Rows are points. To make a cloud, some directions were put in groups of two or more. Within a group, all points are equally far from the middle, so they leave a hole (a ring in 2 directions, a hollow ball in 3). The other directions are filled evenly. Then the cloud was stretched, turned, moved and blurred a little. Count the holes, and give their numbers of directions, smallest first.

Cloud, 15 rows:
[[-0.39  0.14]
 [-0.32  0.12]
 [-0.40 -0.05]
 [ 0.13 -0.61]
 [-0.13 -0.08]
 [ 0.41 -0.48]
 [ 0.30 -0.54]
 [-0.62  0.22]
 [-0.33 -0.36]
 [-0.31 -0.11]
 [ 0.30  0.33]
 [ 0.01  0.45]
 [-0.03 -0.02]
 [-0.48  0.34]
 [-0.14  0.20]]
Holes: 0

Cloud:
[[ 0.01 -0.31]
 [ 0.39  0.45]
 [-0.62 -0.12]
 [-0.44 -0.08]
 [-0.89  0.10]
 [ 0.48  0.11]
 [ 0.43 -0.18]
 [ 0.19 -0.33]
 [ 0.09 -0.27]
 [-0.05 -0.45]
 [ 0.17  0.06]
 [ 0.09 -0.15]
 [-0.01 -0.08]
 [ 0.42  0.13]]
Holes: 0

Cloud (22 x 3):
[[-0.06 -0.37  0.21]
 [-0.28 -0.44  0.07]
 [-0.28  0.21 -0.28]
 [-0.09 -0.54  0.18]
 [-0.13 -0.01 -0.49]
 [ 0.37  0.29 -0.35]
 [-0.34 -0.05 -0.20]
 [ 0.31 -0.19  0.21]
 [ 0.29 -0.09 -0.44]
 [ 0.39 -0.45 -0.33]
 [ 0.45  0.32  0.22]
 [-0.36 -0.37 -0.35]
 [ 0.43  0.42  0.27]
 [ 0.49  0.17 -0.15]
 [ 0.51  0.39 -0.14]
 [-0.27 -0.41  0.06]
 [-0.38 -0.34 -0.26]
 [ 0.44  0.30  0.22]
 [ 0.29  0.57  0.39]
 [-0.04  0.47  0.32]
 [-0.27  0.59 -0.08]
 [ 0.44 -0.05 -0.25]]
Holes: 1 (2)

Cloud (26 x 4):
[[-0.36 -0.12  0.69 -0.11]
 [-0.07 -0.02  0.78 -0.13]
 [ 0.31  0.28  0.37 -0.58]
 [ 0.56 -0.11  0.33 -0.34]
 [ 0.60  0.60 -0.06 -0.10]
 [ 0.05  0.24  0.45 -0.51]
 [-0.10  0.28  0.39 -0.21]
 [-0.26 -0.11  0.38 -0.50]
 [ 0.55 -0.16  0.68 -0.16]
 [-0.21 -0.03 -0.03  0.24]
 [ 0.40  0.18  0.05  0.07]
 [ 0.20 -0.09  0.26  0.21]
 [-0.26  0.71  0.14  0.16]
 [-0.24  0.37  0.51 -0.29]
 [ 0.29 -0.17 -0.11  0.35]
 [-0.07 -0.05 -0.25 -0.07]
 [ 0.27  0.17 -0.03  0.08]
 [ 0.43  0.45  0.00 -0.17]
 [-0.04  0.59  0.22 -0.38]
 [ 0.35 -0.02  0.18  0.31]
 [ 0.46 -0.05  0.33  0.16]
 [-0.18  0.75 -0.03 -0.18]
 [-0.10 -0.49  0.52 -0.16]
 [ 0.03  0.35 -0.11 -0.11]
 [ 0.22 -0.36  0.32  0.45]
 [-0.25  0.33  0.28 -0.45]]
Holes: 0

Cloud, 54 rows:
[[-0.09  0.36  0.42 -0.59 -0.17 -0.21]
 [-0.31 -0.08 -0.13 -0.49  0.21 -0.09]
 [ 0.10  0.02  0.06 -0.06  0.42  0.11]
 [ 0.32  0.23  0.64 -0.52 -0.06 -0.01]
 [ 0.38 -0.12 -0.38 -0.06  0.31  0.04]
 [ 0.11  0.18  0.76  0.09 -0.11 -0.17]
 [-0.05  0.02  0.16  0.12  0.45 -0.65]
 [ 0.01  0.09 -0.34 -0.03  0.35 -0.06]
 [-0.33 -0.30  0.01  0.17  0.62 -0.52]
 [ 0.55 -0.19 -0.45  0.31  0.34  0.02]
 [ 0.39  0.00  0.24  0.05  0.34  0.13]
 [-0.20 -0.26  0.10 -0.57  0.29 -0.04]
 [ 0.71 -0.05 -0.05  0.08  0.24 -0.36]
 [ 0.53 -0.20  0.39  0.25 -0.10 -0.04]
 [ 0.18  0.57  0.15 -0.05 -0.22  0.17]
 [ 0.00  0.51  0.49 -0.51  0.15  0.00]
 [ 0.07 -0.32  0.71 -0.04  0.28 -0.10]
 [ 0.10  0.23  1.03 -0.22  0.07  0.24]
 [ 0.19  0.22 -0.29 -0.09  0.07  0.18]
 [ 0.23  0.08 -0.15 -0.40 -0.05 -0.32]
 [ 0.40  0.22  0.61  0.23 -0.12 -0.11]
 [ 0.71  0.33 -0.10  0.16 -0.49 -0.23]
 [-0.34 -0.36 -0.06  0.34  0.62 -0.18]
 [ 0.00  0.40 -0.31 -0.34 -0.24  0.19]
 [-0.54  0.30  0.16  0.26  0.34 -0.06]
 [ 0.46  0.09  0.62 -0.09  0.04  0.17]
 [ 0.67  0.10  0.39 -0.05 -0.38  0.04]
 [ 0.11 -0.46 -0.05 -0.27 -0.23  0.22]
 [-0.42  0.19  0.69 -0.38 -0.12 -0.20]
 [ 0.23  0.58  0.35  0.31  0.06 -0.37]
 [ 0.06 -0.28  0.79  0.36  0.49 -0.15]
 [-0.23 -0.27  0.42  0.30  0.65  0.05]
 [ 0.08  0.46  0.27  0.15  0.16  0.10]
 [ 0.13 -0.50  0.35 -0.05  0.21  0.10]
 [ 0.00  0.08  0.31 -0.41  0.00 -0.32]
 [ 0.46  0.41  0.03 -0.43 -0.64 -0.06]
 [-0.06 -0.25  0.10  0.42  0.48  0.06]
 [ 0.32 -0.11  0.24  0.37  0.25  0.16]
 [ 0.58 -0.18  0.31 -0.20 -0.01 -0.15]
 [-0.20  0.11  0.63 -0.27  0.35  0.37]
 [-0.03 -0.17  0.96 -0.31  0.21  0.25]
 [ 0.29 -0.40  0.18  0.26  0.44  0.06]
 [ 0.36  0.46 -0.38  0.40 -0.16 -0.20]
 [ 0.19 -0.13  0.76  0.01  0.20  0.17]
 [-0.05  0.53  0.79 -0.24 -0.37  0.07]
 [-0.27  0.48  0.06 -0.23  0.07  0.14]
 [ 0.60  0.20 -0.04  0.40 -0.41 -0.20]
 [ 0.31  0.13  0.79  0.01  0.01  0.14]
 [ 0.15 -0.06  0.85 -0.31  0.03  0.34]
 [-0.51  0.00  0.04 -0.29  0.24 -0.26]
 [-0.33 -0.27  0.74 -0.43  0.53 -0.07]
 [ 0.01  0.08 -0.60 -0.21 -0.08 -0.09]
 [-0.22 -0.22  0.10  0.41  0.45  0.03]
 [ 0.07 -0.39 -0.01  0.12  0.08 -0.34]]
Holes: 1 (4)
